Each row of a before or after table is a point. One or more steps were done to the points. Then noise was added and the rows were shuffled. The steps act on columns, c1 being the first. Write out the steps. A step turns or swaps two columns, mirrors them in a line or flattens them onto one, adds a multiple of one to another, or multiplies or shifts one. Angles are multiples of 10 degrees, from the lower column toward the higher: turns from -170 to 170, lines from 10 to 170 but not 90. Use the fewest steps. Two steps may share a column if one is a turn and the other turns, adds or multiplies; they go together, in the order done. Otherwise the lowest column goes first.

Before (12 x 2):
[[-10  37]
 [-25 -35]
 [ -8 -36]
 [ 14 -20]
 [-46   2]
 [-20 -10]
 [  7  13]
 [  1  60]
 [ -7  16]
 [  3 -34]
 [-37   5]
 [ 31 -37]]
After (12 x 2):
[[ 17  -7]
 [  3 -34]
 [-36 -11]
 [ 11   6]
 [-19  17]
 [-37  30]
 [ 60  -2]
 [-31   3]
 [-37 -23]
 [ 36  -7]
 [ -9 -22]
 [  2 -47]]
Steps: swap c1 and c2

Before (10 x 3):
[[ 34  35  22]
 [-16  60  36]
 [-27   3   6]
 [-12  24 -15]
 [-23   6 -32]
 [ 44 -13  29]
 [-42  -8 -40]
 [-35  15  37]
 [-13 -18 -11]
 [-42 -27  44]]
After (10 x 3):
[[-23 -15  37]
 [-22 -11  -1]
 [-39  -7 -34]
 [  2  50 -23]
 [-29   6  10]
 [  0 -24   4]
 [-10 -46 -48]
 [ 48  23 -28]
 [-24 -31  39]
 [-57  38 -43]]
Steps: turn c1 and c2 by 40 degrees; multiply c3 by -1

Before (10 x 6):
[[ -5  24  -7  -7  33  17]
 [ 20   8  -1  11  -7   1]
 [-11  -9 -11  16   4   8]
 [  0  11   3   2   9  24]
 [-12  -3  16 -19 -33  -1]
 [ 21 -18  30  -5  -7 -25]
 [ -5   4  20  17  11 -32]
 [-23 -20 -11  -4   6  -4]
 [ -6   4   4  21  11  17]
 [-19  -7  19 -10  -1   2]]
After (10 x 6):
[[ -1 -11   6  -1   1  31]
 [ -9  18 -22  22  -9  -5]
 [-21  -5   7  -6  -2  22]
 [ 15  18  60 -15  -4 -33]
 [-19   8 -21   2  -5  10]
 [-17  -5  41  -4  -3 -41]
 [ -1   7  38  21  -1   2]
 [  4 -27 -15   8  -5  23]
 [  1  -7  -2 -23   6   1]
 [ 11   8  32  20  11  -1]]
Steps: mirror c1 and c4 in the line at 150 degrees; multiply c5 by 0.4; turn c2 and c5 by 160 degrees; multiply c3 by 2; multiply c6 by 1.3

Before (11 x 8):
[[ -4  44 -22 -36  26  30  -1 -24]
 [-27 -10 -24 -14   2  -3  20  22]
 [ 19   6 -24   4  45 -30  43 -12]
 [-35 -17  -5  22 -22  13  40  21]
 [-27  37  -7  13 -10  39 -21 -42]
 [ 26  60  24 -13  18 -17  11 -36]
 [ 24  -6  32  27   2  39  -8  15]
 [ 31  55 -20 -21 -21   4  36 -29]
 [ 33  60 -26  17 -27  37  -4  22]
 [ 18  30 -13 -34  36 -36 -23 -44]
 [  8  49 -26  24  40 -30  47  26]]
After (11 x 8):
[[-14  21  54 -24  35 -40  26 -14]
 [-16 -22 -21  21 -23  29 -13  -2]
 [ 40  -1 -30   9   1  24  -7  33]
 [  8  16  28 -22  19 -29  59  24]
 [ 55  22 -17  30 -27  14  54 -23]
 [-21  -1 -22  38  41 -29  52 -19]
 [  3  17  36 -21  26  28  44 -27]
 [ -2  19  37  16  -9  46  31  15]
 [-13 -14  18  15  45 -35  14 -13]
 [-25 -13 -12  -1   1  11  -9 -31]
 [ 36   6  38 -11 -20 -11  57 -14]]
Steps: turn c1 and c6 by -30 degrees; add -0.3 times c5 to c1; multiply c7 by 0.4; turn c2 and c7 by 70 degrees; turn c3 and c4 by -30 degrees; turn c3 and c8 by 110 degrees
